Every row gives one point. The points of each table are mixes of a few directions, plus a little noise. Count the directions of each table, and those that both share. Where both have some left over, give the other angles between the two spaces (their principal angles), to ten degrees, smallest first.

First:
0: -0.032  0.166
1:  0.080 -0.413
2:  0.006 -0.032
3:  0.042 -0.213
4: -0.029  0.151
5: -0.012  0.059
6: -0.055  0.283
Second:
0:  0.113  0.022
1: -0.364 -0.070
2: -0.079 -0.016
3:  0.167  0.033
4: -0.154 -0.030
5:  0.313  0.061
Directions: first 1, second 1, shared 0; angles 90

First:
0: -0.129 -0.117  0.043 -0.062  0.008 -0.078
1:  0.208 -0.017 -0.091  0.083 -0.129 -0.097
2: -0.078  0.054  0.073 -0.138  0.187  0.252
3:  0.250 -0.225 -0.167  0.212 -0.362 -0.151
4: -0.112  0.316  0.003  0.252 -0.014  0.213
5: -0.065 -0.025  0.061 -0.146  0.145  0.190
6: -0.074  0.014  0.079 -0.202  0.166 -0.327
Second:
0: -0.187 -0.183  0.296 -0.301 -0.176  0.161
1: -0.071 -0.071  0.113 -0.116 -0.068  0.063
2:  0.104  0.103 -0.166  0.169  0.098 -0.091
3: -0.155 -0.152  0.245 -0.249 -0.146  0.134
4:  0.143  0.142 -0.228  0.232  0.135 -0.125
5:  0.012  0.012 -0.020  0.020  0.011 -0.011
6: -0.036 -0.035  0.057 -0.057 -0.033  0.031
7:  0.247  0.242 -0.391  0.398  0.233 -0.214
8: -0.059 -0.059  0.094 -0.096 -0.056  0.051
Directions: first 4, second 1, shared 0; angles 40

First (11 x 11):
0:  0.240  0.067 -0.479 -0.128 -0.319 -0.300 -0.411 -0.217  0.015 -0.080 -0.465
1:  0.160 -0.036  0.040 -0.145 -0.023  0.168  0.116  0.088  0.265  0.120  0.075
2: -0.030 -0.003 -0.134 -0.067  0.115 -0.137 -0.008 -0.011 -0.184 -0.148  0.003
3: -0.301  0.073 -0.059  0.035 -0.063  0.105 -0.069  0.005 -0.236 -0.279  0.259
4: -0.156 -0.135  0.065  0.108  0.093  0.170 -0.034  0.003 -0.511 -0.158  0.131
5:  0.120  0.025 -0.007 -0.150 -0.020  0.138  0.054  0.015  0.215  0.104  0.025
6: -0.059  0.093  0.138  0.084  0.136 -0.150  0.110 -0.017  0.149  0.127 -0.044
7:  0.111  0.136  0.045 -0.109  0.127  0.166 -0.071 -0.256  0.011  0.294 -0.259
8:  0.049 -0.305  0.203  0.295 -0.035 -0.106  0.090  0.211 -0.122 -0.006  0.025
9: -0.070 -0.019  0.106  0.083  0.131 -0.146  0.144  0.093  0.033 -0.012  0.078
10: -0.065  0.100  0.079 -0.010 -0.141  0.089  0.082  0.087  0.367  0.040  0.171
Second:
0:  0.009 -0.023 -0.079 -0.095  0.164 -0.145  0.110  0.073 -0.052 -0.110  0.071
1: -0.271  0.075  0.226  0.141  0.218  0.029  0.143  0.004 -0.128 -0.006  0.178
2:  0.372 -0.096  0.073 -0.262  0.164  0.295  0.137 -0.017  0.162  0.328 -0.114
3: -0.132  0.032 -0.076  0.113 -0.282 -0.287  0.038  0.228  0.355 -0.230  0.208
4:  0.095 -0.031 -0.124  0.028 -0.403  0.292 -0.378 -0.180 -0.136  0.035 -0.206
5: -0.019  0.009  0.018 -0.045  0.314 -0.111  0.100 -0.049 -0.199  0.006 -0.040
6: -0.029  0.051 -0.018  0.160 -0.292 -0.122 -0.142 -0.013  0.203  0.015 -0.100
7: -0.024 -0.012 -0.019 -0.042  0.121  0.053 -0.004 -0.050 -0.209 -0.035  0.002
Directions: first 6, second 5, shared 5

First:
0:  0.059 -0.053  0.090  0.010 -0.041  0.025  0.058 -0.016 -0.030  0.081  0.024  0.047 -0.052 -0.043  0.121 -0.012  0.022 -0.004
1: -0.014 -0.053 -0.029  0.022  0.035  0.100 -0.038 -0.071 -0.002 -0.118 -0.154  0.176 -0.245  0.081 -0.062 -0.013  0.033 -0.262
2: -0.265  0.273 -0.448 -0.082 -0.089  0.038 -0.238 -0.271 -0.005 -0.271 -0.411  0.125 -0.365  0.042 -0.534  0.052  0.135 -0.215
3:  0.025 -0.131  0.148  0.074  0.231 -0.085  0.100  0.211  0.031  0.108  0.211 -0.078  0.254  0.077  0.108  0.039 -0.046  0.190
4:  0.162 -0.029  0.147 -0.020 -0.042 -0.034  0.006  0.181  0.078 -0.053  0.252 -0.268  0.417 -0.012  0.227 -0.098 -0.243  0.060
5: -0.091  0.059 -0.030  0.003  0.035 -0.131  0.077  0.008 -0.050  0.238  0.074 -0.053  0.077 -0.090 -0.048  0.102  0.131  0.364
6:  0.052  0.017  0.118 -0.019 -0.161 -0.077  0.153 -0.057 -0.102  0.362  0.121 -0.032  0.017 -0.226  0.202  0.041  0.130  0.346
7: -0.006  0.048 -0.168 -0.041 -0.082  0.186 -0.206 -0.135  0.062 -0.426 -0.285  0.127 -0.268  0.134 -0.183 -0.106 -0.104 -0.560
8:  0.081 -0.133  0.172  0.054  0.120 -0.026  0.091  0.149  0.018  0.083  0.167 -0.041  0.167  0.036  0.172 -0.004 -0.057  0.082
Second (9 x 18):
0: -0.059 -0.271  0.065 -0.242 -0.046 -0.135 -0.149  0.062 -0.334 -0.194  0.130 -0.168  0.008 -0.068  0.119  0.106 -0.037 -0.019
1: -0.042 -0.117  0.036 -0.015  0.132 -0.042  0.054  0.077  0.096  0.049  0.054 -0.014  0.187 -0.057 -0.021  0.016 -0.123  0.253
2:  0.141 -0.041  0.113  0.132  0.197  0.084  0.074  0.145  0.061  0.083  0.212  0.077  0.044  0.080  0.026 -0.053  0.125  0.049
3:  0.261  0.158  0.158  0.281 -0.034  0.231  0.254 -0.058  0.244  0.347  0.014  0.265 -0.134 -0.003  0.162 -0.164  0.149 -0.035
4: -0.084 -0.173 -0.187 -0.254 -0.001  0.096 -0.269 -0.073 -0.039 -0.439 -0.082  0.054 -0.104 -0.120 -0.300 -0.042 -0.115 -0.065
5: -0.084  0.162  0.067  0.282  0.122 -0.112  0.189  0.076  0.189  0.155 -0.215 -0.047  0.132  0.350  0.160  0.061 -0.160 -0.263
6:  0.180  0.451 -0.033  0.265 -0.147  0.121  0.157 -0.113  0.111  0.374  0.031  0.111 -0.162  0.024 -0.003 -0.093  0.371  0.003
7: -0.106 -0.151  0.059 -0.184 -0.179 -0.163 -0.009 -0.058 -0.180  0.012 -0.059 -0.142  0.048 -0.147  0.191  0.100 -0.158  0.085
8: -0.208 -0.017 -0.279 -0.266 -0.045 -0.083 -0.302 -0.060 -0.150 -0.390 -0.085 -0.138 -0.019 -0.060 -0.335  0.070 -0.053 -0.008
Directions: first 4, second 6, shared 3; angles 70

First:
0:  0.111 -0.182  0.091  0.019 -0.101 -0.072 -0.056  0.177 -0.028  0.208  0.192 -0.072 -0.010 -0.085 -0.274 -0.018  0.439  0.048 -0.228  0.118  0.212 -0.218  0.249 -0.285 -0.042  0.121 -0.379  0.115  0.084 -0.053 -0.167  0.001
1:  0.432 -0.167 -0.028  0.048  0.017  0.146  0.195 -0.163  0.062  0.095  0.244  0.148 -0.119 -0.507  0.156 -0.489 -0.025 -0.328  0.359  0.173  0.182 -0.071 -0.107 -0.214  0.080 -0.035 -0.022 -0.003  0.199 -0.067 -0.109 -0.044
2:  0.029  0.068 -0.095 -0.052  0.078  0.145  0.005 -0.053  0.035 -0.145 -0.078 -0.025 -0.023 -0.040  0.185  0.039 -0.301 -0.001  0.204 -0.066 -0.117  0.088 -0.173  0.172  0.002 -0.085  0.259 -0.087 -0.026 -0.010  0.098  0.014
3:  0.085  0.023 -0.154 -0.148  0.098  0.287 -0.123  0.119  0.056 -0.198 -0.068 -0.202 -0.039 -0.063  0.138  0.244 -0.322  0.165  0.196 -0.094 -0.138  0.008 -0.156  0.207 -0.073 -0.090  0.281 -0.104 -0.035 -0.068  0.111  0.055
4: -0.422  0.268  0.147  0.201 -0.026 -0.421  0.239 -0.408 -0.080  0.010 -0.233  0.401  0.112  0.380  0.121 -0.238 -0.090 -0.249 -0.106 -0.057 -0.130  0.326 -0.063  0.121  0.159 -0.015  0.077  0.002 -0.115  0.210  0.086 -0.075
5: -0.146 -0.030 -0.009 -0.118 -0.034  0.030 -0.278  0.352 -0.028 -0.013 -0.044 -0.311  0.046  0.231 -0.268  0.492  0.197  0.389 -0.321 -0.082 -0.026 -0.146  0.194  0.034 -0.147  0.071 -0.133  0.036 -0.089 -0.048  0.000  0.066
6: -0.071 -0.007  0.007 -0.041 -0.020 -0.008 -0.109  0.137 -0.017  0.003 -0.023 -0.116  0.025  0.111 -0.116  0.197  0.096  0.154 -0.146 -0.034 -0.008 -0.056  0.088  0.007 -0.055  0.035 -0.068  0.020 -0.038 -0.014 -0.005  0.025
7: -0.172  0.113 -0.038 -0.043  0.041  0.013 -0.072  0.021 -0.005 -0.123 -0.154 -0.062  0.038  0.195  0.047  0.213 -0.171  0.125 -0.025 -0.112 -0.146  0.094 -0.060  0.191 -0.027 -0.037  0.165 -0.048 -0.101  0.028  0.104  0.025
8:  0.163 -0.087  0.090  0.128 -0.054 -0.123  0.200 -0.188 -0.005  0.174  0.162  0.233 -0.035 -0.217  0.010 -0.436  0.173 -0.299  0.070  0.150  0.172 -0.020  0.031 -0.236  0.099  0.033 -0.181  0.061  0.124  0.018 -0.123 -0.062
Second:
0: -0.127 -0.117 -0.020  0.137 -0.123 -0.245 -0.081 -0.140 -0.227  0.050 -0.206 -0.290 -0.033  0.006  0.020 -0.210 -0.099 -0.272 -0.214  0.080 -0.210  0.206 -0.018 -0.134 -0.251  0.061 -0.080  0.096 -0.202  0.130  0.298 -0.131
1: -0.077 -0.081  0.001  0.063 -0.075 -0.195 -0.032 -0.097 -0.124  0.080 -0.110 -0.191 -0.019  0.012 -0.006 -0.210  0.007 -0.195 -0.207  0.030 -0.137  0.134  0.032 -0.109 -0.139  0.037 -0.112  0.076 -0.158  0.113  0.175 -0.089
2: -0.075 -0.044 -0.043  0.132 -0.076 -0.032 -0.092 -0.053 -0.170 -0.094 -0.163 -0.136 -0.024 -0.017  0.058  0.080 -0.225 -0.087  0.066  0.092 -0.104  0.102 -0.119 -0.011 -0.183  0.037  0.112  0.013 -0.032 -0.008  0.195 -0.055
3:  0.128  0.113  0.027 -0.148  0.127  0.225  0.091  0.135  0.236 -0.026  0.217  0.286  0.035 -0.002 -0.030  0.172  0.133  0.261  0.178 -0.089  0.209 -0.205  0.040  0.122  0.260 -0.062  0.049 -0.088  0.187 -0.115 -0.305  0.128
4:  0.200  0.181  0.035 -0.222  0.196  0.374  0.133  0.217  0.362 -0.065  0.330  0.455  0.053 -0.006 -0.037  0.308  0.175  0.421  0.316 -0.130  0.330 -0.324  0.041  0.204  0.399 -0.097  0.107 -0.147  0.310 -0.195 -0.473  0.204
5:  0.016 -0.017  0.041 -0.077  0.018 -0.108  0.063 -0.019  0.071  0.144  0.074 -0.007  0.008  0.024 -0.058 -0.222  0.214 -0.057 -0.207 -0.065  0.001 -0.001  0.133 -0.068  0.073 -0.008 -0.182  0.042 -0.082  0.088 -0.058 -0.011
6: -0.077 -0.097  0.021  0.031 -0.073 -0.268 -0.004 -0.117 -0.102  0.159 -0.085 -0.215 -0.017  0.025 -0.035 -0.340  0.112 -0.243 -0.331  0.001 -0.151  0.148  0.101 -0.154 -0.117  0.037 -0.213  0.105 -0.215  0.168  0.165 -0.103
7:  0.201  0.206  0.005 -0.175  0.194  0.487  0.091  0.248  0.329 -0.184  0.294  0.492  0.050 -0.026  0.007  0.508  0.015  0.495  0.504 -0.086  0.353 -0.346 -0.063  0.273  0.368 -0.097  0.261 -0.190  0.396 -0.280 -0.459  0.228
8: -0.093 -0.089 -0.010  0.094 -0.091 -0.197 -0.054 -0.107 -0.162  0.055 -0.147 -0.219 -0.025  0.008  0.008 -0.185 -0.050 -0.211 -0.185  0.052 -0.159  0.156  0.002 -0.109 -0.180  0.045 -0.081  0.077 -0.162  0.108  0.218 -0.100
9: -0.063 -0.036 -0.038  0.111 -0.064 -0.024 -0.078 -0.043 -0.143 -0.081 -0.137 -0.114 -0.020 -0.015  0.049  0.070 -0.191 -0.072  0.058  0.078 -0.086  0.085 -0.102 -0.008 -0.154  0.030  0.096  0.010 -0.025 -0.008  0.163 -0.046
10: -0.033 -0.020 -0.018  0.055 -0.032 -0.016 -0.038 -0.023 -0.072 -0.037 -0.068 -0.060 -0.010 -0.007  0.023  0.028 -0.092 -0.039  0.023  0.038 -0.045  0.044 -0.048 -0.006 -0.078  0.016  0.043  0.007 -0.016 -0.001  0.083 -0.024
Directions: first 3, second 2, shared 0; angles 40, 70
